Rows are points. Each table stands for the endless flat space through its points: a line for two points, a plane for three, and so on. The two share one point or none. Which?
In the rows, zero is written as 128.

First:
[[ 90 149 138]
 [ 90 133 130]]
Second, 2 rows:
[[ 97 153 130]
 [ 91 129 160]]
They share: no point

First:
[[116 125 118 174 125 113 122 167]
 [ 96 161  88 152 187 131 100 159]
 [107 135 113 167 136 116 118 165]]
Second:
[[ 63 152  87 149 166 151 100 131]
 [ 63 176  60 121 192 139 125 171]
 [ 89 168 130 192 127 100  97 164]
 [ 88 130  71 128 142  86  85 185]
 [ 99 152 150 209 124 109  97 155]]
They share: no point

First, 4 rows:
[[ 91 143 144 123 115 171  98 106  77 159 173]
 [136 163 134 158 120 151  88 136 117 139 168]
 [151 171 133 163 122 158  60 118 112 137 148]
 [ 61 131 153 105 116 162 137 110  73 158 187]]
Second (3 x 11):
[[ 75 159 138 147 140 133 104 117  74 121 136]
 [ 60 171 153 180 173 106 137  96 101 127 139]
 [124 139 137 100  89 186  77 124  77 147 171]]
They share: [103 151 146 131 121 157 103 110  92 144 164]

First (5 x 14):
[[105 105  77 179 191  90 146 120 159 196 148 179 117 136]
 [131 127 123 139 143 172  96 134 147 114 102 107 171 104]
 [118 148  72 189 197 107 144 108 164 176 146 155  95 123]
 [114 125  97 186 174 131 143 106 168 181 119 147 144 114]
 [ 99  93  97 135 159 124 105 151 142 165 125 147 152 121]]
Second, 2 rows:
[[120 132  92 151 172 131 109 139 142 158 120 123 140 112]
 [100 108 108 155 148 151 121 115 174 126 136 163 128 120]]
They share: [115 126  96 152 166 136 112 133 150 150 124 133 137 114]

First (5 x 20):
[[106 117 180 218 114 160 180 170  86 115 149 115  69 102 143 133  77 151
  113 117]
 [131  42 147 190 128 142 202 169 124 119 161  66 104 169 214 115 156 145
  176 202]
 [120 139 192 222 104 180 170 140 112  97 127 103  83 132 141 127  81 157
  119 133]
 [ 93 128 158 115 204 176 128 177  85 151 163 106 139 132  61  42  87 157
   77 144]
 [107 130 171 159 169 164 137 163  94 138 156 125 117 102  91  87  80 142
   91 127]]
Second (3 x 20):
[[119 110 158 159 151 165 147 162 110 121 149 105 122 139 130  79 108 137
  113 162]
 [124 113 164 153 193 162 181 160 112 136 166  92  90 147 130 105 101 152
  124 166]
 [ 84  89 182 190 132 164 140 165  85 148 151  97 148 105  97  84 102 175
  113 123]]
They share: [114 107 164 163 159 164 155 162 106 130 154 100 118 135 124  87 105 148
 116 156]

First, 2 rows:
[[103 134 149  89 157 156 148 166  94 147 109 134 158 150 164 122  80 157
  112 169 156  93 173 143]
 [ 96 133 143  80 152 165 155 169  96 147 104 139 156 147 172 120  73 161
  112 179 165  98 179 141]]
Second:
[[133 100 145 124 173 134 213 143 118 176 132 145 194 189 187 139  75 178
  103 224 139 106 194 132]
 [ 95 128 165 108 132 132 142 173  87 168 118 159 181 136 213 117  80 170
  118 203 175 105 161 149]
 [ 96 111 141  89 119 140 132 159  76 175 107 150 162 136 193 118  77 156
  103 198 152  97 167 124]
 [121 181 202 114 200 158 139 176 114  90 107 123 154 152 127 125  93 166
  125 125 162  95 158 200]
 [121 153 186  97 164 169 136 152 107  95  80 136 133 143 128 126  75 169
   97 160 142 108 169 178]
 [114 150 158 120 209 135 165 178 106 157 151 111 190 180 156 130 103 149
  136 132 156  73 165 151]]
They share: [110 135 155  98 162 147 141 163  92 147 114 129 160 153 156 124  87 153
 112 159 147  88 167 145]

First (3 x 24):
[[144 115 127 163 128 147 122 172 131  88 149 101  58 169 166 136 115 144
   92 116  83 111 177 142]
 [159 121 112 157 101 149 112 143 115  95 156  92  87 176 161 109 111 121
   82 108  85 134 165 136]
 [168 129 106 156  82 154 105 124 105 102 154  85 105 176 154  90 111 106
   81 107  89 147 154 131]]
Second:
[[180 134 130 151  51 194  68 132  76  99 139  83 113 143 146 156 132 111
  118  93  75 120 128 112]
 [205 111 122 207 113 198  85 168 104  81 158  89  95 118 138 104  86  74
   75 123  81  93 155 169]
 [160 136 102 180 137 116 149 149 163 101 162  87  69 183 151  38  75 105
   57 145 117 155 199 166]
 [191 117 135 139  85 159 114 137 110 115 145 103 131 135 128 113  94  94
   55  80 118 136 142 156]
 [131 115  90 159 109 144 127 116 104 111 126  87  85 200 166  60 134 124
   79 123  91 149 161 129]
 [155 139 111 211 110 168  99 156 123  73 165  80  57 178 168  82 115 119
  114 150  56 111 162 130]]
They share: [162 131 115 161  90 157 108 134 111 102 145  87  94 169 152  98 115 114
  90 114  91 137 155 132]

First (5 x 24):
[[148 110 147 117 116  70 157 140 125 113 158 152 118 171 102 169 132 119
  157 107 105 110 133 116]
 [128 183  55 187 146 122  83 107 110 197  75 165  89 134 163 155 146 160
  171 144 161 135  38 165]
 [ 89 118 112 131 162 120 182 158  85 150  90 144 113 130 122 143 177 152
  131 114 146 110 132 115]
 [116 171  93 142 169  81 109 114  65 185 102 127 102 185 168 191 157 177
  203 132 126 127  74 157]
 [135 147  54 197 124 104  78 101 146 140 107 145  86 135 155 101 145 119
  197 145 172 107  63 158]]
Second, 5 rows:
[[112 147  86 102  90 109 133 111 121 136  97 183  94 124 143 127 181 183
  195 106 153 142 108 153]
 [164 152 130 149 131 130 126 103 147 143 112 128 117 203 120 127 112 142
  181 127 168 118  57 151]
 [141 161  87 188 173  82 142 139 120 145 153 155 110 170 165 173 138 118
  152 152 148 121  76 130]
 [148 144  99 186 156  81 129 135  99 150 132 135 105 166 143 173 153 128
  149 125 136 103 109 136]
 [108 120  87 170 140  92 125 114  93 121 125 168 116 125 138 163 178 145
  155 129 120 128 115 134]]
They share: no point

First, 7 rows:
[[148 139 129 196 160  93 140  48 185 112 135 189 106  69 123 114  98 102
  141  89  67 127 111 135]
 [137 150 194 198 151 130 129 132 157 112 119 155 133  90 173  72 116 122
  146  85 118 114 148 164]
 [ 84 158  81 117 180 109 218  96 154 103 159 182 190 138 122 112  53 165
  101 127  95 112 170 102]
 [117 173 118 162 160 128 179  87 167  87 173 187 172 120 116 104  71 151
  117 130  88 108 166 126]
 [ 75 167 119 109 179 141 216 162 146 112 119 135 211 165 159  83  65 179
  102  98 132 111 185 107]
 [115 167 192 172 216 124 172 150 143 103 183 208 161 132 235  66  69  84
  147 124 124 129 183 191]
 [109 162 156 140 154 183 204  57 240  31 125 147 209 137 101  74  37 122
  161  15  57 143 149  57]]
Second, 2 rows:
[[138 160 137 184 143 131 164 111 167 123 109 143 161 105 142 116 113 161
  128  86  99  95 163 111]
 [ 93 140 132 139 168 106 159  96 162  93 139 173 136 105 117  66  68 126
  118 101 104 140 118 146]]
They share: [120 152 135 166 153 121 162 105 165 111 121 155 151 105 132  96  95 147
 124  92 101 113 145 125]
